Every row gives one point. The window is the flat piece filled in between its corners: a triangle in 3 columns, a solid with four corners in 4, and so on. A path goes straight from each point to the next, and from the last back to the first. After which points does the path pass through the window?
(in the rows, 128 means zero)

Window (4 x 4):
[[148  93 186 183]
 [152 147 194 120]
 [183 201  69  65]
 [132 159 188 177]]
Path:
(1): [206 166 136 130]
(2): [116 173 125 135]
(3): [ 80 104 166 159]
(4): [205 178 206  96]
(5): [188 153 128 140]
(6): [132 132 155 124]
(7): [119 112 162 101]
(8): [209 187 161 168]
(9): [173 177 219 143]
(10): [108 147 123 173]
(11): [127 167 115  72]
(12): [204 144 143 166]
Through the window after points: 3, 5, 7, 9, 11

Window (8 x 8):
[[249  21 140 137 169 137 209 122]
 [196 107 112 112 163 165 110 168]
 [ 78 115 196 109 112 117 136 156]
 [182  62 147 148 197 138 114 122]
 [107 153  91  66 183 145 106 121]
 [ 48 166 135 201  81 154 109 121]
 [ 97 166 199 146 201 123 169 188]
 [184 139 148  89 147 142 112  94]]
Path:
(1): [180  53 153 175 137 207 199 128]
(2): [ 98 114 151  89 155 200 134 157]
(3): [115 171  90 130 152 100  97  97]
(4): [192 114 135 143 183  81 124 116]
(5): [114 105 149 142 154 183 121 152]
(6): [113 144 142 121 192 202 106  88]
(7): [136 134 132 111  92  63 115 177]
(8): [126 162 105 140 171  50  68  77]
(9): [127 141 158 100 164 167 133 149]
(10): [162  88 153 111 175 174 138 104]
(11): [183 122 132 136 155 102  92 153]
(12): [140 166 165 133 176  74 106 133]
(13): [ 76 140 163  98 139 221 148 160]
(14): [110 128 171 115 237 190 145 146]
(15): [151 114 163 121 140 102 137 163]
(16): [236  64 133  96 188  73 162 123]
Through the window after points: 2, 4, 10, 16

Window:
[[157 119 200  82 101 185 202 158 103  89 147]
 [130 160 205 134 159 105  81 182  90  98 101]
 [ 71 166 143 107 110  74 138 163 175 182  33]
 [198  81 115 152  67  44 145 177 192 141 122]
 [154  79 201 108 161 160 165 175  96 142  81]
 [183  92 132  99 136 111  90 203 211  87  59]
 [172 147  98 145 177  51 171  95 156 149 129]
 [154 155  61 163 169 157 133 111  71 134  62]
 [149  92 162 106  55 193 105 123 152 137 141]
 [180  79  91 133  78 138 117  23 103  89  98]
 [128  29 108 128 107 136 124 105  66  96 158]]
Path:
(1): [165 122 123  94  95  90 124 125 114 133  73]
(2): [186 198 127  55  72  73 135 175 106 160  74]
(3): [121  87 178 150 143 148 119 153 123  99 108]
(4): [157 114 176 225  78 129 108 107 169  46 123]
(5): [181  70  91  44 108 104 142 115 119 159  93]
(6): [185 103 130  72  82  85 119 126 112 159 120]
(7): [113 113 129 194 190 145 146 133 147 107  72]
(8): [107  74 132 158  91 167 137 133 151  85 136]
(9): [206 134 177  56 118  90 150 161  97 177  92]
(10): [137 176 137  58  14 106 136 144  15 147  75]
(11): [128  67 156 157 176 148 128 150 220 107  96]
(12): [131  88 172 179 137 169 141 163 141 108  91]
(13): [179 117 133  77 135 101 102 170 149 113  78]
(14): [138 140 153  71 128 115 122 128 111 127  94]
(15): [171  29 128 249 132 162 165 189 138 113  96]
(16): [104 124 133 157 133 135 121 138 160 121 122]
Through the window after points: 8, 12, 14

Window:
[[165  50 107 150 142 189 163 201 122 172 158 118 144 117]
 [211 134  92 124 187 120 184 172 115 113  97 102  58  50]
 [159 164 135 126 109 109 136 107 142  54 163 199 155  87]
 [ 98 116  91 161 124 141 155 171 165 156 111 111 144 173]
 [206 113 134 182  84  58 136 122 154  46 139 135 186 112]
 [164 126  84 138 180 194 152 210 187 160 166  79 176 174]
 [249 169  62 135  99 170 198 146 129 102  75 144  66  95]
 [147 110 127 203 153 212 132 170 128 201 173  18 135 131]
 [178 139 214 159 107 111 119 174 160  80 111 166 179 106]
 [191 128 188 106  74  71 123 124 135  42 152 150 133 162]
 [213 145 184 158 132  81 208 107 133  89 136 178 142 123]
 [210 193  56 107 104 116 206 195  81 143 112 120 115  85]
 [178 139 141  86 100 106 148  88 132  67  85 151 211 134]
 [152 115 187 126  64 105 179 126 197  69 155 112 177 105]]
Path:
(1): [164 110 158  89 115  89 122 126 195 201 130 108 185 178]
(2): [158 109  81 215 133 216 199 207  84  60 146 123 100  67]
(3): [160 146 128 151 138 196 159 176 132  74 171  94 158  82]
(4): [204 110  96 137 102  63 163 143 126 226  87 141 108 165]
(5): [169 145 137 111 156  98 122 117 189 180 124 149 144  92]
(6): [181 122 117 148  99 166 196 184 107  78 128 105 132 137]
(7): [189 158  64 186 118 167 193 195  75  50 147 156  80  95]
(8): [200 132 131 107 106 109 156 119 184 152  84 113 151 132]
Through the window after points: 1, 3, 7

Window, 14 rows:
[[174 147 138 116 100 136 132 116 121  65 143  65 161  72]
 [131  59  61 138 171 214 165 109  99  94 174 167  86 174]
 [195  74  94  53 139 118  73 189 138  79 213  99 131  69]
 [182 127 200 153 110 136 118  94 122 127 159 214  78 102]
 [153 142 183 114 138 197  36 103 213 106 121 159 101 175]
 [ 84  94 101  51 146 123 134 174 226  57 159 149  72 144]
 [103  48 130 176 123 187 150 136 115 125 162 118 136 103]
 [115 122  25 170 148  47 140 103 187 138 144  85  79  99]
 [137 192  50  97 128 104  93 218 131 119 191  59  89  73]
 [152 166 157 134 145 202 113  72 176 148 197 105 148 147]
 [126 143 100 131  95 122  80  29  74 106 205  97  55 125]
 [122 113  49 157  79 114 187 184 160 171 147  65  89 162]
 [129 129  92  78 115 126 101 123  77  95 178  98 197 105]
 [131  94 139 151 244 113 120  90 144  74 186 112 114 192]]
Path:
(1): [147 126  51 182 167 154 115 140 153  50 215 132  77 160]
(2): [ 88  80 159  16  94 123 138 128 150 180  99  65 160  99]
(3): [144  95 181  66 145 134 110 106 151 161 157  89  87  91]
(4): [155 111 100 125 130 131 109 143 133  79 183 145 122 117]
(5): [141 155  20 197  55  52  84  96 235  87 151 118 174 113]
(6): [138 101 137  83 168 177 112 144 133 107 175 105  94 133]
(7): [141 123 135 127 157 152 108 132 102 128 143  46 102 120]
(8): [164 137  71 130  59  83 157  97 196  42 179 174 163  61]
Through the window after points: 3, 7
